Rows are points. Any point is a mix of the corners, with weights that add up to 1. It lies inside the corners' shape when no weight is negative. Is each point inside? If not, which corners have a negative weight?

Corners:
(1): [-27 -16]
(2): [35 67]
(3): [-87 -17]
Points:
[-59  14] -> outside (1)
[-55   4] -> inside
[18 34] -> outside (3)
[-29  -2] -> inside
[-38 -13] -> inside
[-73 -30] -> outside (2)
[-12  45] -> outside (1)

Corners:
(1): [  6  -3 -24 -37  21 -35   3  46  11]
(2): [ 34  28 -33 -28 -14  30  25   9  29]
(3): [ -8  58  26  80   1  58 -21  15   4]
(4): [ 31 -23 -34 -30  -6 -13   0  -6 -63]
(5): [ 18  -4 -29  42 -28 -25 -18 -47  14]
(6): [-11 -23   2 -39 -30   5   1  49   2]
(7): [  8  -6 -24  70 -17 -20  18  40  19]
(8): [-27  52 -21  30 -14 -12  -4   7 -54]
(9): [ -17  -19  -19   -3    9   32   18 -121  -63]
(10): [ 12 -13  97 -16 -18   1  34  51  15]
Points:
[ -5  33  22  32 -16  -2 -29  76  -4] -> outside (2, 7, 9)
[ 14   8 -18   8 -12   2  10   9  -4] -> inside
[  -4  -32   -7  -62   -3  -23   -4  -50 -100] -> outside (2, 3, 7)
[  3   0 -14 -11  -1 -12   3  27  -4] -> inside
[ 14  20  16 -23 -12 -16  -4  86  22] -> outside (7, 9)
[ 16   1 -20 -12 -11   2   6   6 -21] -> inside
[  5   1  22   0 -10   1   8  25   5] -> inside

Corners:
(1): [ 83  22  -6 -24   3   2  31  56  63 -41  22  43  -2  36 -10   4 -43  -6]
(2): [ 33 -22 -47 -53 -48 -22  -8  68  90 -81 -17 -33  84  18  -9   8  33 -78]
(3): [-11  56  17  11  24  56  30 -68  87 -56 -45  51  16  51  20 -18  -5  35]
(4): [ -1   2  24 -68  51 -74  -6  60 -26 -81  -1   6   1  54 -54  -7   9  33]
(5): [-55  46  56 -35  31   0 -50  56  48  62  12  14  55  74 -12 -27 -60   8]
(6): [-20  43   2  29 -46  71  34  38 -39 -36  -3  36  -2  60  41  16  13 -38]
(7): [ 38  13  88   5 -37  65 -56  47 -45 -43  21 -31  77 -26   7  55 -62 -21]
(8): [ 19  54 -57  62  64 -73 -41 -26  -7 -51 -23 -28  28  51  28  19  26  23]
(9): [ 34 -50   1 -30 -80 -37  37 -53 -27   8 -19  61  60 -38  32  38  -3  31]
(10): [-18 -14  65 -67 -22  -4 -21   2  70  62 -11 -44  78  10  -1 107  41  45]
(11): [ 56 -24  50 -57 -11 -29 -24 -54  22  -8 -33  40 -60  93 -38  28  22  37]
(12): [ 46 -20  64  26 -27   0  35  53  51 -30 -74 -33  34  47 -34 -26 -45 -11]
(13): [ -4 -13  -3   4 -75  39  88 -59   0 -17  14 -50  41  26  -5 -53  45   2]
(14): [-62 -48  -2 -27  -5  51  63 -65 -28  45  46  41  34  79 -28  82   3 -52]
(15): [-62  38 -47  60 -85 -11  42  18   5 -17   7  12 -20   7 -46 -39  31 -52]
(16): [-43  28   4  12 -71 -80  19  44 -44 -76  54 -41  19 -28  64   7 -65 -17]
(17): [  8  47  63 -64   5  -4  13 -20  16  33 -69  26 -44   8   3  56  25 -53]
(18): [-20  60  59  18 -82 -82  38  57  43   2  42  55  -5   6   1 -24  54 -80]
(19): [ -4 -31  85 -15  32 -49 -37  36  70  39   4 -17 -27 -29  62  30  30 -11]
Points:
[-39  23  17  30 -47   1  22   0  16   4 -16 -16  48  -3  24  14  13 -33] -> outside (1, 4, 11)
[ -4  11  23 -28  -3 -39   1  16  25  -4 -18  31  -5  28   2  25   9  -8] -> outside (7, 13)
[ 21  53  32  16 -98  -4   2  35 -40  17 -10  -1  36   0   5  14 -36 -28] -> outside (2, 3, 4, 14, 19)
[  27   56   75  -16    4 -109  -47   90   77  -46  -16    9  -32   -2
   -2   13   16  -25] -> outside (5, 6, 9, 13, 14)
[ -7   1  37 -29 -13 -13  -1  16  26   1  -4  -7  29  22   3  38  16   7] -> inside

Corners:
(1): [-59 -33 -10 -51  -6  29  53  -1 -29  72  -4  25 -33 -13 -32 -16 -35 -38
   3  15]
(2): [ -9  33  30  60  38  45 -20  55  22  58   6 -12  17 -14  49  77   1  40
   1 -41]
(3): [-57  59 -34  47  25  49  17  66  44  74  82  40  32 -62  24 -20  80   1
  17  61]
(4): [ 60  40  62  50  -4 -24  21   1 -11 -40  78 -16  -3 -35 -71 -40 -57 -15
  68  51]
(5): [ 19  66  70  -6  12 -46  46  31 -33 -24  -1  70  46  63 -25  15   5  53
  -8 -54]
(6): [-67 -54  35  37  98  32 -15 -33 -32 -32  -7  42 -15  11  56 -35 -39  33
 -48 -17]
(7): [-65 -18  53   5  25 -48  32 -36  45  51  31  -9  75  20   4 -21  37  63
   6 -13]
(8): [ 52  71   0  38 -34 -17   9  50  12  56 -33  -8 -14  43 -57 -54  -9  -5
 -87  94]
(9): [-25  10 -37 -59  16 -23  23 -50 -70 -41 -14  51  59  -2  34 -49 -69 -70
  56  54]
(10): [-71  74  71  36 -54 -43 -34  17  58 -17   9 -55   8  53   7 -57   9  -5
 -22  22]
(11): [ 54   6  34 -38   7   0  12  22  36  55  33  61   4 -45 -37  56  48 -25
  47  77]
(12): [-41  43 -50 -38 -10  28 -26 -12 -26 -38   7  41 -23  -3   5  36 -48  31
  12  81]
(13): [ 55  21 -39  38 -51 -42 -43  58  44 -58 -30  55 102  33 -48 -42   7 -32
  65  -8]
(14): [-27  -7 -12 104  -2  45 -11 -39  55  61 -57  84  76 -52  38 -50  32 -29
  29 -28]
(15): [ 41  44  65 -52  13  14  76  48 -14 -55 -34 -10  62 -12 -28   8   2  65
  58 -10]
(16): [-30  15 -30 -16  30   8  39 -32  26 -61 -42  18  54  42 -55  48 -11 -46
 -66  -5]
(17): [ 36  54  -3   0   2  33 -54  54 -26 -11  -8  41  56 -74 -52  67  35  27
 -37  -9]
(18): [ 41 -31  -7  47 -54 -29  68 -35 -19 -52  27 -46  -4 -23 -17 -44  58   0
 -66  77]
(19): [ 36  47  13 -62 -12  65 -34 -28  10  34  62 -20 -25 -10   6 -33  -2  -2
  37  66]
(20): [ -5  10 -43  88  -9   4 -35 -57 -18 -38 -13   5   8  -5 -32 -67  63 -59
  46  71]
(21): [-59  -8  83 -50 -38  50  59 -18 -69 -61  69 -47 -18  63 -58  47 -39  -7
 -62  97]
Points:
[-36 -21 -10  50  28  18  -9 -37  30  35 -15  50  41 -41  83 -66  48   7
  96 -19] -> outside (4, 8, 16, 17, 21)
[  9   3   7   3  -9  -8  -2   5  -8  10 -34  20  26   4  12 -12   6  16
   4  -1] -> outside (3, 4, 16, 21)
[ 12  16   5   7   8  18  14   7  -9   8  10  21  22 -12 -23   9   3   1
  -1  32] -> outside (10)
[ 20  49  -1  26   6  -1 -34  40  21  42  -6  45  32 -19   3 -33   3  12
  61   1] -> outside (16, 18, 21)

Corners:
(1): [ 71  83 -39   5 -47  94  -7  61  46 -10 -56 -13 -44  47 -49 -61  18 -25
   3  34]
(2): [ 10 -25  29   2  39 -56  30 -35 -39  12  17 -33  44 -32  -7 -58 -25  21
   2 -41]
(3): [ 35  30 -47   3 -20  52  -7 -26  94 -20 -10  42 -30  41  32 -43 -49  17
 -23  44]
(4): [-17  -2   3 -14  17 -30  -2   0 -22  48  -9 -62  -7  -3 -39 -36  50 -44
 -64  33]
(5): [ 85 -28 -16  15 -18  -6 -50  -8  -5 -14 -40  71 -40  -7  34  30  30 -39
  23 -19]
(6): [ 65 -32  37  25 -54  -4 -57  13  34 -51 -68  23 -57  81  36  -6   6   9
  19   4]
(7): [  1  14   9   5  21 -65  20 -39  24  10  25  19  63  -1  57  11  37  31
  48  -5]
(8): [ 25  63 -21   5 -45  57 -51  10   6  47  12   3 -47   9 -15 -35 -25 -44
  16  38]
(9): [-75  37  45 -13  16 -32  26 -15 -53  15  17   4  30 -51  -2   8  27   6
  -3  27]
(10): [-15  17  37 -51  20 -21  41 -32 -31  -1  46 -11  37   6  34  -2  -2   8
 -14 -39]
(11): [-66 -18  11   3  34 -20  39 -40 -33  13  12   2 121  19 -13 -36  53 -53
  -5 -22]
(12): [-31  23   3 -41  17 -64 -36  31 -79  35 -28  13  78  -1 -19 -22  35 -47
 -29  16]
(13): [ 76   8  -4  15   4  82  -4  14  45  39  -5  20 -28  29   3   5 -41   9
  14  39]
(14): [  97  -34   20   44   -3   35 -109   -4   43  -16  -93   14  -61   55
   18    7   -3    1  -36  -42]
(15): [ 10 -24  17 -49  20 -34 -82 -45 -31 -52  18  10  48  14  -9  18  23   5
  -3   7]
(16): [ -6 -14 -16 -21 -24 -37 -14 -46 -62  26 -31  -8  50   5 -12 -15  32  17
 -27 -12]
(17): [ 43  34 -46  33  20  51 -38  -6  36  -3 -25   4 -52  38  -3  56 -50 -10
  25  15]
(18): [ -6  -2 -13   5 -28  40 -28  62  -4  10 -74 -80  43 -30  -8 -47 -21 -67
 -50  20]
(19): [-81   6 -13 -20  22  -8  -6  39 -39  33  27   1  21 -17 -16 -44  20   4
  -3 -24]
(20): [-26  28  21  13  48  -9  11  -6 -82  19  27 -42  36 -13  33 -71  19  17
 -13  16]
(21): [ 74 -46  -3  76 -64   0 -64  42  19 -32 -53  39 -14  40  -8  17 -11 -30
 -42 -31]
Points:
[  2  20 -11  -5 -18  20  -5   0  27   3  -1  -9  -7   7  -5 -16 -17   6
  -3  21] -> outside (5, 11, 12, 14, 20)
[  4   2  -3   2  -8   1 -24  20 -14  11 -27 -11  21   3  -5 -21   4 -26
 -21   6] -> inside
[ 11  13  -7 -13   1  -1 -19  -6  -8  14  -3  -2  10  -2  -7 -10  -1 -12
 -13   5] -> outside (6, 11, 20)
[ 11 -39   4  30  -5 -13 -41   7 -22   9 -30 -34  35  14 -10 -22   1 -16
 -26 -16] -> outside (1, 3, 5, 9, 10, 12)
[ 11   3   4  -3   6  -7 -24  -4 -11   8 -17  -3  11   9  -2 -18   9 -11
 -18   5] -> inside
[ 48   6  34  12 -19 -10 -13  33  -7  14 -38 -20 -17  -1  14 -31   8 -21
 -17   7] -> outside (3, 11, 15, 16, 17, 19)

Corners:
(1): [ 13 -20 -31  17 -20   6 -10  -2 -21  -8 -10  19  10  69  31  -2  61  14
 -39   5]
(2): [ 19 -61 -30  -6  39   5 -35 -14 -35 -38  29  39  47  13 -24 -57  24  16
  31   5]
(3): [-27 -28 -66  48  30  64  -1  -7  -6 -20 -43 -55 -42  11  31  12  29 -34
  -7  35]
(4): [  29   32   79  -20  -60    5   35  -43  -54   45   -8  -18   24 -121
  -47    3  -31  -16  -14   -4]
(5): [-48   2  69   0 -36  28  13 -37 -13  73 -38  25 -20 -32 -81 -24 -12 -12
 -18  12]
(6): [  4  15 -66  19  33  37 -47 -26  46 -19  75  17   6  26  39 -35  51  57
  27  15]
(7): [-30 -49  -8  -7 -11 -24  48  41 -10  56 -43  -6  20 -84 -27 -19  29   7
   7  13]
(8): [ -3  -6  73 -36 -12 -12  41 -32  20  93 -60 -10 -24 -69 -76  13 -10  -3
 -70   1]
(9): [  9 -40 -24   6  -3  15 -17  -8 -23  -6 -25 -40 -60  13  64 -52  36 -30
 -27  75]
(10): [ 16   1  16 -29   9  14  15  41  22  -7 -25   1 -59  52  64  15  24 -44
  15  41]
(11): [ 17 -31 -13  23  22  90  27  16 -39   4 -33  -5 -73  18  20  -1 -19  15
 -14  59]
(12): [-25 -14  55 -45 -17  21  47  13 -12  45 -54 -40  67 -23 -62 -36 -29 -24
 -40  36]
(13): [ -4 -16  16 -52 -24   2  23  24  38 -22 -10 -57 -75  48  23   9  13  18
   5  10]
(14): [  3 -11 -48  31  20  18 -58   5  -6  43  69 -15 -10  44  18  11 -26  42
 -40 -27]
(15): [ 15 -47  -7 -24  -5  38 -61  40 -11   4 -17 -29 -72   8  59  22  52  -8
  -8  45]
(16): [-22 -12 -22  20   9   9 -40  26   7 -32   4  -3 -45  -8  60 -18  11  17
 -63  -9]
(17): [ -9 -15  74  37 -36  -7  59 -26  -3  13  -7  23  12 -52 -55  34  43 -25
 -26  63]
(18): [ 39  58 -15 -11  10 -32 -41  13 -28 -12  25 -24 -46  18   2  12   0  33
 -14  16]
(19): [-31 -10  11   2 -15 -51  16 -12   6  71 -65   4  66 -64 -39  -2 -45  42
 -19  12]
(20): [ 60  17  51  39  39  15 -74  33 -28   1  43 -33  -6  83  56 -12  20  57
  11 -28]
(21): [-48  32  55 -12   2  -6  24 -49 -23  75  -7 -17   6 -64   0  33   4  47
 -26 -12]
Points:
[ -3 -14   8   2  -1  11   2  -9 -11  21 -15  -5  -6 -15 -10  -9   5   5
 -15  18] -> inside
[ -7 -12   8  11  -2   2   3  -5  -4  17 -13  -3   3 -16  -6  -2   9  11
 -15  21] -> inside
[-6 -9  2  3  0 13 -3  8 -7 14 -4 -7 -8 -2  7 -1  9 17 -7 13] -> outside (8, 9)
[  0 -14  14   7  -6  14   8   0  -9  16  -9  -4 -10  -5  -3   3  16   2
 -18  27] -> inside
[ -1  -6   9  -7   4  13 -12   6 -10  25  -8 -18 -13  -2   8   1   5  21
 -12   4] -> outside (9, 17)
[ -2 -20  13  17   0   0  -2  14 -19  37 -26 -18 -18 -30  33  13  17  11
 -27  13] -> outside (2, 5, 6, 12, 13, 18)
[ -2  -7  17  -1   1  10  -3   0  -8  22  -6 -16 -14 -12   4  -4   9  11
 -12  18] -> outside (1)
[ -6 -13  -7  -3   3  10  -5  -2 -15  20 -11  -3  -6 -16   5 -12   5   6
 -23  13] -> outside (13, 17, 20)
[ -9 -13   5  10   2  30   0  -2 -12  16 -19 -10 -29  -3   1  -6   6   3
 -18  22] -> inside

Corners:
(1): [ -39  -18   44  -25  -76 -121   12  -22   82   33  -21   37   59   33
  -14   23   45  -23   -1    3]
(2): [-32  16  16  36  60  28  15  31 -33 -26   7   7 -76 -11   1 -76 -11  29
  81  -1]
(3): [-12   8  32 -51 -38 -18  57 -11  20  72  41  37  24 -45   5 -20  46  37
   5  22]
(4): [ 29  22  27  19  -3   3   4 -56  53 -25  62  39  61  23 -22 -15  -9  38
 -29  -3]
(5): [  0 -13 -48 -26  23  41  13  31 -99 -24 -13 -46 -21 -12 -23  -5  29  43
  37 -24]
(6): [ 40  35   0  -9  42   0  -8  61   5 -34  47   2   1   0  31 -25  20  51
  71 -56]
(7): [-47  44  50  23  72 -65  55 -44  27  13  51  87  47 -12  24  36  41  41
  22 -27]
(8): [-60  18  54 -12 -27 -52  21 -60 108  43  -5  59   4 -23 -48  35  47  75
 -43  29]
(9): [-75 -31 -71 -46  36   2 -23  49  14  16   4 -11  11   9  28  12 -10  30
  41   0]
(10): [-42  54  83  30   0  16  31 -16 -34  38  -1  31  16 -25  10   3 -10 -12
  -8 -74]
(11): [-28  -5  -1 -18  19 -48   7  29 -30  14  24  34   2  30 -14 -16  -3  60
  11  -8]
(12): [-31  -5   2 -19  16 -57 -75 -12  -6   0  52   7  38 100 -27 -25  44  10
  19  -8]
(13): [ 21 -16  -8  23  52  20 -10  84 -28   5  21 -19 -27  32   8 -32  -9  18
  63  42]
(14): [-35  34  52  35  25  50 -24  28 -31 -29 -39  41  11 -16  12 -41 -40  -3
  28   4]
(15): [-58  70   7  24  25 -54  61 -32  23  -6 -59  18   1   5 -19  40 -23 -14
  22  18]
(16): [-23  17 -31  10 -59 -39 -38  27   2 -20  38  39  13  60 -75 -42  45 -28
  19  24]
(17): [-62 -13  -4 -43  36  16 -66  20 -50 -62  23 -16   5  38 -58  37 -50 -12
 -25 -43]
(18): [-49  23  39   2 -25 -70  -4 -43   1  -9  37 -16  23  15 -24  77 -14  12
  -6 -14]
(19): [-82  13  35 -49 -50 -60  51 -39 -11 -26   9  69  12  58 -16  25  71  27
  -7  -4]
(20): [ 27   0 -16 -17  17 -11 -11 -31 -25  -4   1  18  -8   9 -17  34  -1   1
  41 -29]
(21): [ 68  16 -34  37  49 -83   7  19 -80  47  62 -28 -33   3  63 -52  55  10
  22  23]
Points:
[-24  16  13   1   8 -19  10   1   0  -3  15  24   7   8 -10  -2   7  18
  17  -5] -> outside (12)
[-22  14   4  -1  13 -39   3   6  -8  11  17  13   0  15   2  -5  24  18
  30  -1] -> outside (4, 17)
[-17  12 -13 -12  29 -14 -13   2  -6 -12  22  22  13  25 -15  -1  21  21
  19   5] -> outside (1, 2, 10, 11, 18)
[ -6  17   7  -4  15 -13  -4   7   1 -11  23  18   6  10  -7  -5  10  24
  26 -17] -> inside
[-23  13  12   0  14 -23 -10  12  -3 -12  11  24  14  22   0 -11   0   9
  27   3] -> outside (5, 8, 10)
[  4  -8 -18 -15  -5 -42  -3  20   2  16  32  21  13  25  -1 -24  51  30
  27  16] -> outside (2, 10, 15, 17, 18)
[-25   8   3  -9  14 -24   7  12 -18   9  13  12  -3   9  -1  -2  19  21
  26  -4] -> outside (4)
